Each wall is flat, endless, passes through zero and stands at right angles to its row. A trip goes straight from one point to another. List the walls that it crosses, first one first.

Walls:
(1): [ 21 -14 -12]
(2): [-27 -10  25]
(3): [-86 -12  12]
(4): [ 19 -95 -13]
(5): [-37   5   9]
(6): [-62 -32  59]
(7): [10  6 -2]
(8): [ 21 -39   5]
(9): [-35  11  33]
(10): [22 18 15]
Trips:
[-28  80  48] to [-61  27   3] => 7, 10
[-45 -73 -17] to [ 30 -42  42] => 5, 9, 3, 10
[-40  -6 -32] to [-11 -43   5] => 8, 1
[-12 -33  23] to [  9 -25   4] => 1, 5, 9, 3

Walls:
(1): [ 18  11 -13 -37 -34  44]
(2): [-24  95 -57   9 -21  27]
(3): [-31 -14 -19 -24  14 -58]
(4): [-30 -53 -85 -27  23 -19]
(5): [-43 -22  38  63 -16  37]
(6): [-37 -27 -25 -59   2 -30]
(7): [-18 -26 -80 -35  19 -17]
(8): [-25 -94  -7 -17  -5 -11]
(9): [-17  51  16  47 -18  28]
(10): [ 29 -69  71  53  95  22]
(11): [-11  13 -25 -16 -21 -11]
Trips:
[-41  91 -33 -27  28 -23] to [ 68  20  -6 -47 -11 -30] => 1, 9, 4, 2
[-25  53   2   8  36  39] to [ 12 -29 -22  -7 -29 -38] => 10, 11, 7, 5, 4, 3, 6, 1, 9, 8, 2

Walls:
(1): [ -8  81 -52 -92  13  28  10   0  16]
(2): [-13 -54  21 -20  50   4   7  -1  39]
(3): [-14 -40   6 -27  -8  14 -49 -55 -13]
(4): [ 30  27   0 -33  49  43  37 -51  54]
(5): [-12  45  -9 -12 -15 -11 -55  30 -34]
Trips:
[-16 -36 -10   4  15  22  38   6  15] to [-56 -26  59  24  42  25  16   0 -39] => 3, 4
[ 39   5  23  26  -1 -32 -55  31 -19] to [ 55 -50   0   1 -42 -45 -23  23 -16] => 3
[-33  17  12 -81 -18 -59  13  19   3] to [  4 -14  46 -14  24 -35 -70  33 -33] => 3, 1
[ -8 -93 -23 -31 -63  -6 -25 -39 -22] to [ 73 -14 -42  12  42 -95 -31 -94  79] => 4

Walls:
(1): [  4  15   4 -79  18 -30 -11  39  36 -41  16 -12]
(2): [-22 -20 -37 -53 -33  60  -4   0  15 -39   8   6]
(3): [-16  50 -58  38  42 -35 -19  21  33 -24 -32  53]
(4): [ 54  -2  14  44 -70  33  -2 -15  24 -34  25 -18]
(5): [ 47   1 -33 -70  12  11 -28  36 -42  17 -18 -18]
(6): [  4  46 -81  10 -38  57 -36  -7  -9 -73  64 -41]
Trips:
[-14  -9  35 -54  41   7 -21  17 -61  32  35 -20] to [-23 -28 -14 -15  59  40 -27   1 -20  -5  62  53] => 2, 6, 3
[  0  22   0  39  87 -18 -61  -4 -19  43   0 -71] to [-36   8  27  32 -34  43 -25  40 -30 -21  -7  19] => 6, 5, 4, 2, 3
[  0 -10  21 -61  25 -90  28  11   4 -86 -23 -89] to [ -1 -36 -29 -77 -32 -30  19   7   8 -14 -59 -10] => 2
[ 31   3 -12  25  15 -76  61  12 -46 -36  28  31] to [-13 -54  -2  32 -35   7  63 -51 -21 -31  -5 -49] => 1, 4, 3, 6, 2
[ 26 -65   7 -12 -33   1  67 -31  36  13   0  38] to [ 15  31   5 -17  26  -9  -3   2  81  28  65   2] => 1, 2, 3, 6

Walls:
(1): [-28  -2 -14 -34  20  21 -26 -27   0  24 -15   6 -68  12  38 -15 -31  -4]
(2): [ 42  14   7 -40   5 -14  -2 -35  29 -27  14 -25  -1  24  18   8 -27   9]
(3): [ -6  39  46 -10 -22  30  18 -19 -23  16  24  28 -16 -45  39 -36  36   2]
(4): [-29  -8  17  -1 -31  23  18  -9 -56  -5  14  13 -27 -28  59  43 -17 -57]
(5): [ -2 -46   1  69  42   7  -7  14  19 -23 -18  11  -7  58  -4 -35 -15  10]
(6): [-18  -4  16 -22   0 -24  22 -33  32  39  16 -23  -2  15  35  36 -26 -14]
(7): [  7  48  11  46 -15  15  50   6 -53 -24 -15 -27  -6  11  21 -40 -17   1]
Trips:
[ 51  44  -7   3  29  -6  68  -2 -13 -21  -6 -16  52  -4 -18  18 -11  30] to [ -9 -10   1  -1  17  33  47  69 -15   1  19  -7 -34   0 -60 -20   5  37] => 5, 2
[ 17 -13  36  20 -53 -28  78  15 -30 -15 -17   5 -31 -10   3  10  -6  17] to [  1 -21  35 -15 -20  12  28  17   6 -11 -15   2 -22  39  21   9 -19 -12] => 5, 2, 1, 3
[ -5   2  65   4 -49   5 -74  17   8 -19  -7  -9 -10  34  11  46  59  20] to [-18  -3  12 -15  12  27 -21  -8   6 -26 -40 -19 -15  22  44  71  31 -25] => 6, 1, 3

Walls:
(1): [ 53   5 -12  17 -12  -9 -23  19  38 -11  -8  31  63   1 -13  66   6 -26
  35  19  61 -31  -3 -27]
(2): [  8  14  72   3 -23  28  30 -11  -8  24 -73   9  -1 -28  55  22 -16 -44
   0  -2 -16   1  -9 -34]
(3): [ 16   2  -7  29  24  33  -1  24  45 -12  37 -25 -34  13  32   4  -6   5
 -13 -79 -37  29  31 -13]
(4): [ 37 -25   4  27  52 -16 -63  44  36  22   3 -34  32 -19 -30 -25 -30   7
 -37  12 -14  34 -43   8]
(5): [ 35   3  43  -3 -16  19   1 -32  42  35  -3 -30  -6 -22  17   9  28 -18
  -5 -34 -22  30   9 -26]
(6): [-77 -17 -15  -1  47  13  12  30 -24  21 -37  19 -95  -5 -25  38   2  60
 -14 -30  35 -10  20  30]
(7): [ 21 -53  29  -2 -25  -7  14  15 -11  -9 -13 -14 -15  29   5 -43  33  21
 -34   4 -10  -7  12  12]
(8): [ -1 -27  -9 -31 -11  13  35  -2 -19 -37  13  72   0  47 -11  42 -30  23
  31  13  34  35  -3 -36]
(9): [ 30 -10 -41  53   8 -12 -21 -39   6   5  16 -20   0  29  24  15 -30 -27
 -10 -10 -24   7  15 -41]
(10): [-14 -23  82  37  -6  10  -2  10  19 -28  14  -6 -32 -18 -79 -26  12  37
  -6  -7  30 -14 -15  41]
Trips:
[ 15 -46  -5 -15 -39  31  14   6  25  42 -23  15  -2  18  17 -24   7 -74
  15 -54   7 -51 -14 -11] to [-28   1  31 -13 -40  12   2  88   9  26 -38 -56  19  10  60 -42   3  19
  -8 -41 -19   4  33 -40] => 9, 1, 4
[ 28  18 -38 -35   1 -49  34 -41 -39   6  48  41   0  21   8 -14 -34 -22
 -11  36  -5 -42  11  44] to [-13 -61   6 -12 -46  50  -1   3 -10 -24 -26 -22  30 -13  -2  46  10 -12
  62 -25   7 -30  25  28] => 1, 9, 7, 2, 10, 6, 5

Walls:
(1): [ 18 -32   6   6 -11  23  -8 -38  44  -2   0  18  26 -12  35   5  -4  24
  12  16 -35 -33  65  30  32  -6  23  17 -17  -6  40  43  21  11  -7  19
 -51 -42  11 -10   4  12  56  20 -16  -9 -29   4]
(2): [-18 -35  29 -33  18  21   8  -9   6 -29 -94   2  -4 -41  -2 -20  25   6
  17  -3 -23 -11  17  22  35 -22  29 -22  -1 -51  -1   4 -26  -1   1  13
  19  -1   0 -16  48 -11  -8 -38   1 -16 -42 -10]
(3): [-32  -7  15   6  17  18  57 -19 -50  38 -12 -19   6  -7 -53 -20  84  62
   5   9 -18  17 -33   8  20 -10   7  39  56  40 -46  43 -44 -12  28 -11
 -10 -62 -15 -15   5 -14  -6  30 -53  30 -14 -55]
(4): [-30  -2  18 -13 -14  -5 -26   4  33 -14  19  41 -21  -3   7   2 -36  -1
  36 -24  -8  25 -30  38 -16  -1 -31  33  25 -26   6  27 -24  84 -19  24
  18 -47 -15 -11  17 -24  12  17   3  -6  60  15]
(5): [ 10  50 -37 -22  10 -24  39 -31 -43   3  12  10 -81  -7 -52  10  19 -95
 -26  40  -3 -42 -22 -43  29  33  -2 -18 -11  10 -35  -1 -55 -20  -7  17
  29 -20 -20 -41 -30  15  20   0  14 -16  27  -1]
(6): [ 21 -18 -17  -7  57 -57   5 -10 -15 -16 -11  19  -6  22  -1 -15  48  11
  21  -2 -10   6  58 -13 -12  -9  12 -27  22 -12  -5  10   1   1  32 -35
  25  27 -13  -7 -29  69   9   4 -22 -39  21  -2]
(7): [ 48 -17  36  37 -35  12  -5   5 -10  29 -21  33  24 -23 -22  -1   7 -35
  16   8  17  13 -10  25   0  26  12   3  29  -5 -25 -20 -16  16 -30 -11
  18  10  27 -10 -31 -19  -2  28  23 -17 -52   8]
(8): [-20  17   4 -52  -9  21  20  24 -50   5 -32   9 -21  43 -42  -7  18 -17
  -7  28  -1  19  32 -17 -38 -32  -7 -47  61  -6 -28  44  39 -14  -7 -82
   2  30  38 -50 -95  11 -17  -5 -66  26  54  -4]
Trips:
[ 22   7  39 -17 -33 -14  -4  11 -10  20 -30 -18 -26 -55   7 -13  65 -25
  -2 -37  -6 -27  -7 -31 -21  -3  21  -9  -1  33  19  -9  22  19   0  19
  -2  10 -14 -46   1  -1  37  17  17 -22 -10  28] to [  5 -43 -15   4 -12 -14  19 -42 -22 -24  -6 -18  11 -43 -10 -41  -9 -21
  51 -11 -20  -1  10  20  38 -18 -12 -30 -47  10  36  20  -4   1 -42  61
 -19  -2 -18 -29   5  36 -35  43  17  -2   9  -2] => 4, 7
[ 53 -36  20  25  10 -53 -27  46 -12   8 -12  36  19   7 -53  -3  -1   8
 -33 -16 -14 -32 -18 -38 -21 -25  21  41   4 -51 -15  28 -45  37   7  30
   0  -2  14 -46 -40  15  33 -14 -34  17 -65  32] to [-19 -27 -10  16  29  11   9 -42 -22   8  -1 -52  66 -16 -34 -53  21 -49
 -33  51  11 -43  23 -13  19 -15  28 -37 -26 -21 -25 -33 -14  19 -33 -24
   5  27  16 -32 -57 -18  34   4 -25 -29  41 -14] => 4
[-14  54  14 -11 -22  -1  -7 -21   9 -11 -10  -6 -53 -14  12  29  19  16
  14 -23  12 -49  30  11 -27 -35 -50  -5  -9 -28 -14 -77 -21 -19 -15 -34
  -9 -11 -32   8  -8  20  11  -6   9 -82 -15  -5] to [ -4 -62  47 -36   9 -39  57  22  -7 -25  -3 -33 -45  19   5  64  24  42
  40  27 -25  33 -37  18   1 -48   9   4  39  15 -31  -2 -11   4 -29 -13
 -20  36 -41 -31  20  36 -27   6 -35  43   5 -26] => 8, 3, 4, 5
[ 24  25 -12  -7  19 -25 -48  55  17  25 -83  -9  16 -29  31  78  18  25
   4 -18  -5 -18  -5 -21  56 -35  27  -5  24 -19  38 -26  13 -13  -2 -28
 -22 -10 -62  34  16  37  -9  53  18  -2  -2 -23] to [ 10  13 -33  11 -30 -15  39 -43  47 -50   4  31 -22 -50  -7  -7 -79  62
  38  -5 -13 -24  -5  20  52  10  -9  12 -42 -63 -33  -2  -4  14  -5 -69
   0 -46  35  -5 -23   3 -11  20 -12  10  16   8] => 4, 6

Walls:
(1): [ -8  35  42 -18  39 -21  32 -42 -32 -24 -36  40 -22  -6   1 -22   1  35
 -51 -18 -17  -4   5  19 -10  40 -30  13  12  -5  16 -25  -5   6 -31 -36
 -80  -6  10  28   1  -5   4  44  15 -19  23  34]
(2): [  8 -33  13  71 -13 -22  -7 -21 -33  27 -15 -22  51   3   2  22   9  -3
  -8  -5  26  15  18 -17  17 -21  12  42  -3  37  -9  12 -25 -11 -22 -20
  -6  29  13  -3   7 -18 -38   9  38   4 -10 -47]
(3): [ 33  14 -23   7   8  39 -81 -21  -3   4   7  17  -6 -18 -35  61 -31   6
  50 -42   7 -13  -7  56   8 -29 -17  24  28  23 -20  18  -8 -20  -5 -33
 -17  17 -15 -50  -5  11  20 -31 -11  -6  17  -7]
(4): [ 32  -1 -21  23   4  34  -2 -36 -25 -19  23   8 -53 -11 -17  42   1  16
   1 -28  25  21  31  29  27 -15  -7 -13 -59  13  10  12 -11 -38 -21   4
 -24  -3  10  15  40 -26 -18 -12  14 -11   6 -14]
(5): [-14   7   0  52  -1  21   3 -14  -8  -3   3 -15  59  19  27  15   7  -3
  -3  36  24  -4 -39 -41 -50  25  37   3  33 -11 -27  36 -27  11  14  28
 -17  17 -11  -3  -2  41   2 -25   6  48 -19   3]
(6): [-32   4   1  47   2  20  -4  31  27   8  20   4   6  15  -3   2 -11 -23
  18   9  -7 -15  15  18  10  48 -11  21  26  11  -2 -33   7  31 -28   7
 -52 -10 -52  10 -49 -35  -1  19   8  27  -5 -11]
Trips:
[-11  31  71  31 -35  18  17  28   2  17  11 -22 -40  -8 -48  16   4 -37
  -9  -3  24  24  23   2  -2 -21 -44 -18  19  15  12   1 -18  31 -12 -29
 -10  62   8   3  -3  73 -24 -49  15  10 -26 -16] to [-31  24 -36   0  10   4 -20 -29   7  10 -11 -55 -18   7 -45 -25 -35  12
 -17 -31 -14  -4 -48  24   0   7   9 -13  -7  13 -32  19 -27  -5 -14 -12
 -54  25  61  26  -6   0  -4   1 -21  33 -40  32] => 1, 6, 2
[  3  -6  29 -32 -27   2   9 -51  -9   7   4  25 -30   8  15 -43  -5 -38
  40   4   2 -13  -1  24  11   0  15 -16  95  30 -28   9 -27  24  12 -19
  -5  42  49  32 -25 -27 -11   8  -4  10  37 -18] to [-11  -5 -19  25  34 -35 -14  16  34   1   7 -73 -14   2  34 -31   1  -6
  -4 -13   7  -3  18 -14  21  -5   3  10  10 -26   9  -8  25  14  37  28
 -10   1   3 -23  18  48 -15  36  26  -6   0  61] => 2, 3, 5, 1, 6
[  2 -10  42 -12 -25  29  24   5 -43 -26  20  26 -18 -17  -7   5  -8  19
 -21 -33  24   8 -18  38 -39 -20  37  53 -29 -39  -8  -5  -1   9  31   5
  14  29  -3 -18 -31   8  12   4   6  25 -33  48] to [ 33  32   7  13 -15   1  40 -26  -1 -20 -29   7  29  -4  20 -27 -62 -12
 -15  20  35   3  37 -19  52  61   5  54 -25 -36  23 -26  26  21 -21   1
  35  37  23   6  35 -21  -6 -25 -20 -30 -14  17] => 3, 2, 5
[ 44  20  -6   6   9 -37   9 -33   7  23 -53   9  14  20  15  21 -26 -11
  15  -5 -20  11 -21  15  81 -27 -51  25 -19 -30  -7  20 -28  37  13   4
  41  10 -38  16  44  24  12 -24 -30   4   6  -3] to [ -9  48  35  29  15   7   8  21 -30 -36  17  12 -15  -1  -6  15  52   7
 -25   8   9  -1  44 -17  25   7 -26 -15  15  11 -15   9 -23 -63  38  19
   4   1  -6 -52 -37  28  29  29 -35   1   9 -14] => 2, 1, 5

Walls:
(1): [-36  -5 -44 -10  14 -40  12  12  14 -38   3  16   3  20  40 -38   4 -31
 -32  28  65 -28 -14 -28 -29 -13  -1  27 -31  10 -28  28 -40  -1  39  -1
  15  36  12 -11   9  21 -27  39  -9   9  23   7]
(2): [-28  46  16  35 -16 -24 -23   5  -1  41 -10  42  12  -7 -19  23  12 -34
  13   7  25 -14  56 -27 -39  12  -2  -6 -69   5  25 -39   3  22 -23  36
  16   8  21   8 -11   6  -3  25   8  18  20   3]
(3): [-41 -12  -5  -4   2  10 -36 -24 -48 -25   7  26 -36  -4   0 -13 -30  50
  51   7  11  83  -2  23  26 -16  12  12  43  28 -11  -8  12  28  17 -20
 -49  19 -24 -42 -15 -11  21  -8  27 -43  -3 -12]
(4): [-40  -3  19 -27  21  16  26 -69  47  11 -17   2 -24  31 -16  13  -4  10
  38  -7 -30  55 -39  44  15  11 -12  24   8 -12   7  -5   4 -57 -32 -10
  39   0 -48  27 -18 -16  23 -37 -13  46  -4   6]
(5): [ 17 -76 -25  29   8  20  13  16  25   2  61   3  31  -8  20 -13 -29 -25
  -2 -25  45  -2  23  59  37  16 -23 -35  -5 -38 -56  -3 -17   8  38 -15
 -11  13  29  61 -10   3 -28 -49  18   1  -1  32]
(6): [ -9 -10  22   1  69  15  70 -22  17 -15  38   5  33 -12  10   4 -24  -1
   1  34   4   9 -23 -12 -53  61  14  17  11   0  15  -5 -51 -37  13 -10
 -11  -3 -21  22   3  39 -41  -9 -12 -25 -37   9]
Trips:
[-13 -38   1  17   4  23  15 -27  33  37 -23 -19  -5 -29   9  -7   0  32
 -16 -36  -3  49 -14  26  22 -39  21 -19  26   5  22  19 -22 -43   2 -16
  56  -8  21  26  -1  14  37   2 -25 -23 -14   0] to [ 67 -48 -33   6  60 -10 -27 -21  10 -40 -14  13   1  21 -10  38   6  -6
  37  19 -17  21   7 -73  55 -15   5  -3 -22  20  -5  29  12 -54 -13   2
  10 -19 -14   0  23  22  66   1 -22  64  16 -27] => 6, 3, 5
[-24  -5  49 -11 -12  -7  -9 -75   6   7  26 -26  -2 -35  15  28 -13  25
 -15  10 -39  13  19 -15 -53 -18  -6 -11 -37 -16  31  14  46  28   9 -21
  12  10 -54   9  14  45  -7  45  54 -18 -21  43] to [-20  26  10  22 -32 -22 -34  32  19 -43 -26  18   5 -32 -12  18  11 -61
 -46  -3 -43  -3  15  32  -8 -57  10 -28  13  28   0 -36 -51 -17 -23 -12
  37 -24  10  39 -27  13  27  -5  -4 -24  26  -3] => 3, 6, 4
[ 11  56  35   1 -36   7 -13 -21  30 -13 -30   7  -4  19  37 -12  45  -2
  69   0 -11  38  10 -48   7  40  37  15  31  59  42 -23  -8  36  -4  14
  -1 -19  25   6  -5  25  19  63 -45  -1 -54  39] to [ 17 -22  15  -8 -11  37  13 -30 -26 -23  -3 -11  30  -8 -56   7   6 -14
 -25   8 -26  -7  10  -9 -26  11  33  25  13  68  20 -22  22 -11 -22  -3
  34   3  31 -48 -21  -1 -35  18   9  36 -20   2] => 3, 4
[ 18 -45  13  19 -19  39 -41  46   9   6  16   5  -2  37   3  28 -22  28
 -26  52 -41  29  38 -18 -15   0 -11 -62  30 -31  10 -41  -5  -5 -20  39
 -35  27 -24  29 -31  33   6   1   3  -8 -14  62] to [ 13   2  28   0  -4  -9 -54  21  27  28 -21 -46  26 -16 -35   1   9  50
 -50  -3 -38  29   7  32  24  -1   1  -6  95 -15  -6  15 -10  -4  20   7
  20  16 -17 -72 -18  51 -57 -33 -10  43 -13  10] => 2, 6, 4, 5
[-42 -15  49 -12  -4  -7  17   0  33 -30 -23  10  19  20  21   1  14 -88
 -46 -12 -10   9 -29   8 -33   8  -7 -22  -7  53  32 -28  17  33  20  46
   6  -1  10  25 -41  20  12 -74 -26 -28 -48   0] to [-12   1   9 -22  10  23  20 -78  37  -2 -35  -4  11 -42  -4  59 -18  31
 -37 -14 -40 -26 -11   3  -2  25  -9  -4 -33 -33  -7   6  54 -40 -71  22
 -11 -11  13  31   3 -73  25 -22 -15  25   4  31] => 1, 5, 6
[-14 -38  -7  16  15  34 -18  -5  15  -8 -51  13  24 -30 -34 -38 -40  21
 -63  20 -45  -7  23  12  16 -37  -2 -23 -14  16  11   2 -18 -26   8   3
 -28 -17  -6 -28 -19 -11  23  16   5 -26  16  29] to [-32   7   4 -10 -24  -7   9 -18   5  26 -24 -28  -7 -15 -26 -14  27   2
  56   3  18 -11  10   5  25   5 -21   5 -25 -25   2  18 -33  22 -49   9
 -17 -11   3 -52 -52  38 -53 -11 -10 -16  28  -1] => 2, 4
[ 38   1   7 -18 -40 -17  16   0  54 -13 -41 -11   6  20  41  -2  17   9
   1 -23   6  20  35 -15   9  -5 -19 -20  24 -35 -46  50   6 -14 -44 -16
  23  28  29  11   5 -21  -8  20  33 -18  -1  19] to [  2 -30  15   6 -14  -8  32  -6   9   0  11   5  -4  12  42   2   6  -5
 -23   2  25  18  17  22 -12  19  18   9  14  30  25   8  67  64  60 -39
  35   5  -9 -18   3 -14 -14  51  15  59 -24  -7] => 4, 3

Walls:
(1): [-28   6  22   7 -10 -25   7  40 -17   8  13   3  28 -40 -25  32  18 -31
 -28  -9   2  46   1  33  10  12   3 -12 -31   4 -10  64   4 -18 -13  -2
 -30  49 -37 -23   4  35  19 -13   2 -20 -35  40]
(2): [ -6   6 -34   4 -13  29   4  -6 -16   0  33  -8  -9   2 -23 -14   4  48
 -13 -31  33  27  42 -14  27   9  -7 -29  16 -35  20   6  31  -7 -18 -28
  24 -12  20 -36  -8  -5 -12  22  51  -2 -13  10]
(3): [ 28 -18   6  -5  -5 -17  29  17  22  30 -42  -3 -13 -35 -25 -27  -7  54
  20   8   1  -2  -5  13 -40  -2 -18  94   0 -15 -14 -34  -9  39  17 -29
  25  19  30 -34   2 -39  41  14 -21  -2  42  41]
(4): [-15 -47  95   8  -5  14  -1 -24  18 -14  -4  -5 -17 -11  15  30   7  -5
   0 -18 -31  11 -25  36   6 -33   7  11  39  14  -5  -6 -20  41  28   9
  13  44  59   7 -29 -43 -12   3  18  25 -35 -14]
(5): [  8 -24 -25  48   8 -37 -21  41  16  -7  34  11   3 -15  -8  32  12  -1
 -12  -3 -29  26  25  39 -44   9  35  19  15 -16 -24  11  39  30   9 -30
 -16  25  13  -7   3 -14 -36  19  54  -5  51  34]
(6): [-11  30  16  11 -20  18 -14  27  36  44   5  -8  12 -41 -29  14 -37  30
 -24 -18  17  38  -4  -7  46  22   7 -76  -3   8  20  15  10 -22  34 -15
 -29  25  17  20   9  29  30   8 -38  -6  19 -12]
(7): [ 35 -15 -24  25 -32 -28   1  29  19   6  26  18  20 -15  11  -3   5  46
   5 -17  -8  15  15 -15  10 -12  -9  -3  16 -19  12 -18  17  25  53   1
 -34  43 -14   1  25 -35 -55  40  36  18  19   4]
(8): [ 56   8  10  12  52 -21   0 -24 -17  21 -24  17 -38 -19  15 -14  -3  10
 -18 -25  22  17  -2 -45 -12 -60  29 -12   3  15   6  30  14  10   0 -30
 -12  26  20  16 -17 -31  15 -18 -21  42  10 -16]
Trips:
[ 16 -22 -33 -18 -13  16  12   7 -22 -29  46 -38  13  -2 -45  -4   5   8
 -30  14 -50 -10 -15 -58  -2  27 -48  -2 -28  24  26   0   0  11   6  -6
  23 -16   4 -28  17 -51   8  48 -13 -16 -61 -47] to [ 32   0   2 -29 -27  16 -12  -3 -18 -35 -21   3  11  -5 -23   6  12  -9
  11   6  16  47  62 -45  23 -32  46  10  23 -22  -7 -34 -45 -17 -32 -14
  19  -7  11 -28  -5 -29  11  -7  11  22   4 -55] => 8, 4, 3, 7
[-22  24 -53  30  27  10 -15  -4 -20  -7  -3  16  20  48  30   3  33 -15
 -14 -41  13   9 -50  21 -51  -2  11  11   1  22  26 -12 -23  41 -10   4
 -39 -35  -5  -9  -5 -16  -4  31   1 -24 -18  14] to [ 29   6 -37  -5 -21  24   0  13  17  51   4 -23  13   5  23  14 -13  -2
   2  31 -27 -27  26 -70  63 -10  -8  -2 -18  11 -11  33  17   5  -5   2
  10  14   8  31  -5 -31 -10  14  56 -52  15  -7] => 7, 2, 6
